Each row is a point. A path goes straight from each point to the next, and from the last back to the first. The post is the endless flat space through its rows: a point in 2 columns, a line in 3, a plane in 4, and so on, so that a path can go around it. How many times does the path go around the post? Going back the other way cancels.
In the rows, 100 means zero.

Post (1 x 2)
100 80
Path (22 x 2)
153 85
115 43
59 57
68 95
114 121
145 79
114 49
52 56
71 40
145 64
147 106
109 113
155 77
112 35
78 64
70 70
97 50
128 53
68 31
42 65
87 65
113 67
Times around: 1

Post (5 x 6)
135 90 125 160 115 83
121 80 95 78 158 68
56 116 150 64 16 109
84 89 96 106 45 135
64 101 93 75 148 138
Path (22 x 6)
47 128 122 35 59 80
37 116 127 69 91 109
138 38 104 112 174 59
39 69 103 60 154 93
26 98 103 31 102 57
58 54 101 66 153 100
116 54 77 56 78 117
94 115 141 76 97 102
100 116 126 99 45 112
95 99 151 117 79 130
102 45 127 86 55 74
80 91 131 61 43 60
51 162 142 110 113 125
99 120 110 96 70 150
115 114 110 87 113 96
57 114 84 24 102 95
81 98 148 100 61 35
112 24 118 103 23 83
92 93 126 51 124 152
107 52 134 84 56 122
78 56 84 127 153 121
81 103 83 195 83 125
Times around: 0

Post (10 x 11)
146 67 83 91 101 169 98 100 130 94 129
84 97 69 92 102 123 162 81 137 83 95
77 114 123 110 86 65 139 36 109 127 109
113 87 95 120 51 76 120 54 83 116 121
102 83 53 74 126 110 83 83 139 84 97
118 139 97 114 137 86 68 100 81 95 150
102 139 120 115 94 73 110 87 92 107 95
71 104 63 91 93 124 112 108 125 122 104
124 94 99 8 72 81 147 54 57 118 78
123 144 85 109 95 106 80 85 111 105 142
Path (31 x 11)
111 76 28 125 84 92 108 115 104 101 96
112 129 66 69 95 83 69 55 90 111 108
88 117 91 98 86 97 121 83 96 102 94
90 134 145 104 91 92 102 51 125 125 75
50 83 89 105 113 108 104 68 139 147 85
103 117 86 82 107 91 68 75 121 161 124
131 74 94 118 122 104 125 75 144 66 109
115 72 146 100 62 117 140 87 106 117 105
129 125 83 78 64 107 126 62 83 70 119
128 87 52 112 78 147 43 83 114 79 96
111 92 65 73 89 108 59 93 63 96 150
78 82 131 108 114 101 131 121 105 117 118
53 109 69 73 98 62 125 74 114 142 110
94 104 92 142 111 100 104 54 164 155 114
93 92 115 129 123 142 145 79 77 107 123
79 94 81 85 53 156 148 129 84 127 96
93 91 79 124 118 80 100 92 119 48 65
83 113 87 100 94 135 172 51 83 73 112
113 86 55 94 101 75 55 44 100 125 96
81 140 124 53 69 106 158 77 117 162 83
68 117 49 100 79 69 109 84 81 149 143
53 110 49 69 99 100 119 78 55 141 107
95 96 133 105 133 119 195 40 74 51 104
92 93 70 47 72 76 141 64 106 74 67
138 72 56 80 92 106 119 61 137 59 115
143 96 115 99 44 106 153 85 120 149 103
114 140 57 71 42 138 107 60 80 179 129
36 112 113 116 119 136 164 41 129 103 87
96 157 117 34 94 117 117 81 111 118 92
92 132 102 78 73 116 164 134 91 97 114
135 76 111 116 77 83 115 76 126 98 82
Times around: 2

Post (17 x 18)
68 49 75 116 111 147 73 101 111 94 96 111 89 73 101 67 86 111
92 145 63 131 114 72 163 92 110 110 86 112 138 63 114 101 119 104
105 103 73 116 99 110 76 43 92 89 92 94 86 112 109 82 99 125
101 127 93 127 110 109 105 119 83 85 30 107 81 98 170 121 75 128
121 90 136 122 149 118 111 74 76 116 78 127 117 65 111 129 71 99
76 112 80 106 185 82 116 107 101 134 98 76 95 96 73 113 101 78
102 97 150 94 86 76 93 88 125 74 94 92 133 127 141 98 79 68
119 100 111 58 94 100 128 96 100 145 95 124 112 123 123 112 118 75
113 130 144 130 102 93 114 107 86 113 64 117 146 62 64 112 116 91
65 125 82 73 134 135 104 97 83 113 112 112 93 124 113 117 99 129
97 88 115 78 90 63 147 104 100 103 153 91 132 118 44 80 114 113
121 125 145 97 126 71 105 91 100 83 112 87 81 86 92 105 62 64
107 116 169 86 89 130 136 79 59 133 87 99 95 91 156 144 110 103
79 96 77 64 106 109 75 106 93 97 124 95 107 76 162 102 68 139
88 103 113 63 96 119 94 105 132 136 82 86 148 61 89 93 69 92
115 131 72 132 97 143 104 95 73 100 69 97 101 90 115 93 114 112
84 104 93 68 94 84 137 125 123 99 160 74 95 87 103 145 113 114
Path (30 x 18)
93 121 100 138 106 93 105 57 87 155 87 68 119 74 96 110 115 87
54 113 135 97 159 115 181 118 104 117 90 121 77 137 99 73 64 67
118 98 130 112 114 89 164 140 115 116 23 91 96 129 95 109 116 109
81 120 122 52 167 96 136 81 110 130 86 76 88 84 82 123 65 93
87 96 95 55 106 98 130 146 53 129 69 147 94 93 115 108 111 87
43 122 30 122 129 84 132 101 99 109 64 76 115 125 71 85 92 128
111 57 151 68 85 195 99 92 76 126 73 104 115 126 110 122 94 104
66 133 81 114 159 137 132 44 128 99 48 81 97 69 60 73 87 90
67 76 38 88 126 58 88 92 118 102 114 89 105 47 141 98 102 109
46 137 64 161 96 60 161 139 141 70 73 121 107 89 92 77 134 70
110 104 112 97 112 12 178 83 110 156 108 86 103 116 109 128 117 84
68 144 116 83 152 110 70 132 127 121 76 113 124 47 152 100 59 94
77 149 127 67 113 120 127 64 110 109 116 64 85 121 140 118 129 61
73 127 73 83 167 125 114 98 116 114 57 105 110 89 101 143 105 82
93 94 62 95 120 34 111 117 115 71 84 156 72 133 108 112 90 85
153 64 167 36 143 109 71 60 63 117 112 133 85 120 120 166 47 102
105 146 107 91 108 98 132 85 154 100 43 102 84 79 103 93 64 56
68 155 110 79 73 99 118 111 134 121 69 108 109 104 144 93 135 82
144 162 155 37 91 144 74 72 42 147 131 140 101 112 120 130 74 125
108 130 81 121 114 123 121 63 77 136 75 106 111 76 95 98 70 98
79 121 43 133 108 148 84 47 110 56 104 121 98 100 109 50 83 94
83 117 82 73 84 97 131 66 109 135 120 117 129 76 121 87 91 45
83 166 92 96 107 141 92 98 116 120 99 107 102 69 152 106 58 97
118 132 149 130 84 107 133 99 74 97 99 64 114 111 105 95 118 108
106 147 118 112 141 130 133 64 72 71 104 115 109 103 92 116 94 132
47 154 106 121 98 75 139 106 129 63 58 86 94 148 61 104 129 96
106 89 142 91 90 74 106 88 63 115 94 102 101 129 100 124 97 89
79 116 95 158 84 84 115 97 89 66 50 129 81 128 115 44 41 122
80 92 91 90 75 89 94 90 137 111 106 92 91 77 132 95 105 61
37 90 86 91 97 95 105 123 127 90 125 104 119 73 155 83 112 65
Times around: 2

Post (17 x 18)
88 86 73 77 102 70 134 120 120 122 110 112 79 85 101 119 107 98
81 109 114 111 99 99 70 119 95 72 84 95 112 64 71 111 120 65
105 96 115 119 101 131 82 142 90 97 76 68 116 82 84 64 91 77
134 106 106 54 73 104 50 100 100 119 124 65 115 89 85 108 107 109
84 129 99 98 100 115 59 105 100 75 91 65 83 90 100 95 84 113
93 92 114 127 121 131 93 107 91 90 139 102 105 69 86 90 111 124
114 139 109 95 76 116 79 103 122 102 131 90 120 128 115 92 140 134
125 138 107 75 120 87 143 107 119 136 89 131 71 70 96 109 95 89
110 104 100 121 104 120 76 124 67 80 95 86 105 96 83 116 109 98
101 110 122 90 82 94 127 101 90 130 113 132 60 87 154 101 103 97
119 101 119 92 86 93 90 71 83 75 135 47 129 111 111 92 128 117
121 109 84 99 84 104 131 121 118 124 120 143 51 97 119 109 79 42
102 95 98 139 108 110 71 76 80 102 85 97 98 91 81 81 118 92
86 108 121 101 117 106 73 105 87 92 90 91 131 111 79 111 88 84
128 102 100 84 104 87 55 99 101 82 127 107 120 93 125 88 105 133
118 90 113 85 73 100 151 97 117 110 98 157 62 100 115 123 80 112
122 118 91 91 94 124 126 95 110 130 91 118 100 71 144 132 85 98
Path (29 x 18)
72 109 44 121 121 118 99 81 112 123 98 93 45 102 79 101 124 114
106 122 112 102 160 77 94 86 98 104 66 70 105 73 91 66 116 88
86 116 153 80 71 83 117 70 107 80 132 125 40 114 91 115 90 121
121 69 88 132 79 106 116 88 92 121 122 120 115 96 67 124 126 50
101 152 161 35 97 80 98 117 113 83 122 124 124 91 102 127 75 173
87 103 115 98 112 95 143 75 116 101 119 62 95 77 107 86 102 135
105 82 90 66 110 78 97 135 102 78 133 111 82 63 111 123 69 142
81 101 97 91 64 70 67 102 80 115 57 81 84 119 71 80 125 102
116 93 116 121 106 102 90 95 69 76 101 154 70 59 143 101 59 109
107 67 113 135 105 123 68 92 91 116 114 125 122 85 125 103 79 155
125 110 71 54 95 82 102 103 114 140 93 104 135 47 111 134 74 128
85 105 116 106 144 94 87 111 66 96 88 48 195 85 103 92 117 62
99 63 103 78 59 49 78 100 74 53 113 80 104 104 108 113 135 32
107 119 116 65 132 70 93 84 122 102 105 82 151 94 78 150 147 74
80 157 123 98 69 96 87 65 97 65 108 86 42 129 108 147 99 122
92 117 86 114 86 116 94 109 113 121 116 90 123 90 78 92 101 114
123 125 108 104 80 143 104 101 92 110 139 80 106 38 113 85 114 106
88 167 119 78 43 89 121 104 141 122 84 72 95 105 114 91 113 117
108 95 115 84 65 74 100 114 119 116 96 118 76 55 122 89 91 73
127 145 92 147 140 166 105 75 70 122 94 59 141 63 63 120 85 128
136 139 96 73 94 106 94 127 80 103 88 114 81 109 104 89 104 99
105 118 115 84 110 67 62 116 102 70 72 89 128 112 91 92 131 37
105 126 97 87 80 77 71 83 112 126 59 98 69 128 91 93 137 57
107 137 144 71 132 106 73 111 99 134 49 166 112 75 84 105 76 100
127 106 78 58 96 83 91 106 90 103 119 113 81 116 116 74 59 110
155 118 101 86 96 104 46 120 87 78 113 136 65 87 105 98 117 70
140 123 122 83 127 77 72 115 116 98 99 117 119 39 122 104 114 55
112 106 151 90 120 101 109 67 112 127 87 118 99 79 114 108 108 123
103 157 120 67 115 91 81 157 78 102 49 100 96 94 147 96 108 86
Times around: 2
